Each row of a before or after table is a point. One or more steps were done to the points. Then noise was added and the rows were shuffled. The steps act on columns, c1 being the first. Write out the steps. A step turns or swaps two columns, mirrors them in a line or flattens them onto one, adds a multiple of one to another, or multiplies or shifts one. Angles are multiples of 10 degrees, from the lower column toward the higher: turns from -170 to 170, lines from 10 to 170 but not 90. Use the fewest steps. Two steps may share a column if one is a turn and the other turns, adds or multiplies; they go together, in the order done. Otherwise the lowest column goes first.

Before:
array([[ 21,  42,  24],
       [ -9, -28,  -8],
       [ -5, -13, -17],
       [ 54,   8, -14],
       [ 15,   4,  38],
       [  2,   2,  -7],
       [  4, -30,  42],
       [ 35, -19,  24],
       [  1, -30,  28],
       [ 20, -72, -42],
       [ 57,  -2,  23],
       [-24,  11, -15]])
After:
array([[  1,  27, -23],
       [-40,  60, -79],
       [  0,  15, -24],
       [ -7,  29,  14],
       [-13,  25,  28],
       [ -1,  -4,  -2],
       [-36,   6,  15],
       [-15,  -4,  38],
       [-59, -19,  24],
       [-44, -24,  -8],
       [ -8, -44,  43],
       [ 24,   0,  -8]])
Steps: add 0.5 times c2 to c3; turn c1 and c2 by -160 degrees

Before:
array([[-14, -39,  22, -19],
       [  4,  35, -21, -44],
       [ 32,  22,  12,  -3],
       [-14, -14,   0,   0],
       [ 16,  14, -54, -43],
       [ 31, -19,  21,   8],
       [ 48,  36, -20,   4],
       [ 34,  30,   9,  -6],
       [ 20, -18,  -2,  22],
       [ 45, -13,   4,  16],
       [-28,  27, -45, -32],
       [ 24,   7,  -1,   7]])
After:
array([[-11,  10,  15,   2],
       [ 35, -19, -56, -11],
       [ 17,   9,  25,  21],
       [-14,  40,   4, -23],
       [  6, -40,  -3, -42],
       [ 28,  30, -27,   7],
       [ 32, -13, -52,  -4],
       [-21, -38,  63, -28],
       [ 47, -44,  -1,   6],
       [ 41,  15,   4,  19],
       [ 13, -39, 101, -45],
       [ 28,  -8,  -6,   7]])
Steps: turn c2 and c3 by -150 degrees; multiply c3 by 2.5

Before:
array([[-22, -33,  36,  53, -60,  19,  54,  -9],
       [ 31,  20, -33,  -2,  21, -17,  26,  12],
       [ 18,  13,  44,  27, -35, -11,  41,   9],
       [ 39, -49, -33,  -9, -35,  27,  -8,  -1],
       [  8, -27,   8,  24,  -9, -27,  -5,   4],
       [-35,  12, -14, -28, -47, -18,   8, -15],
       [-28,  -9,  29, -28, -38,  18,  45, -16],
       [ 31, -27,  29,  39, -35,  52, -20, -12],
       [-10,  -7,  31, -16, -36, -22, -28, -11],
       [-29,  -5,  40,   1,  13,  10,  -2,   7],
       [ -5, -23, -17,  -8,   4,  12, -26,  47]])
After:
array([[-19,   2,   6, -24,  43,  19,  10,   3],
       [  6, -27, -39, -18,  22, -45,  10, -14],
       [  3, -10,   8,  -8, -17,  23,  50,  29],
       [  0,   1, -44, -44, -24, -36, -18,  -7],
       [ 32,   7, -28,  25, -39,  54,  43, -25],
       [ -9,  36, -41,  31,  38, -22, -20,  15],
       [ 23,  21,  27,  23, -28, -35, -20,  22],
       [-13,   5,  -9,  23,   6, -54,  26, -10],
       [-55,  59, -65,  18,  27,  38,   3, -25],
       [ -9, -13, -40,  48,  23, 104,  22, -25],
       [  3,  43, -42, -39,  22,  36, -16, -19]])
Steps: turn c1 and c4 by 50 degrees; turn c2 and c8 by 30 degrees; turn c2 and c7 by -110 degrees; mirror c3 and c5 in the line at 50 degrees; multiply c6 by 2
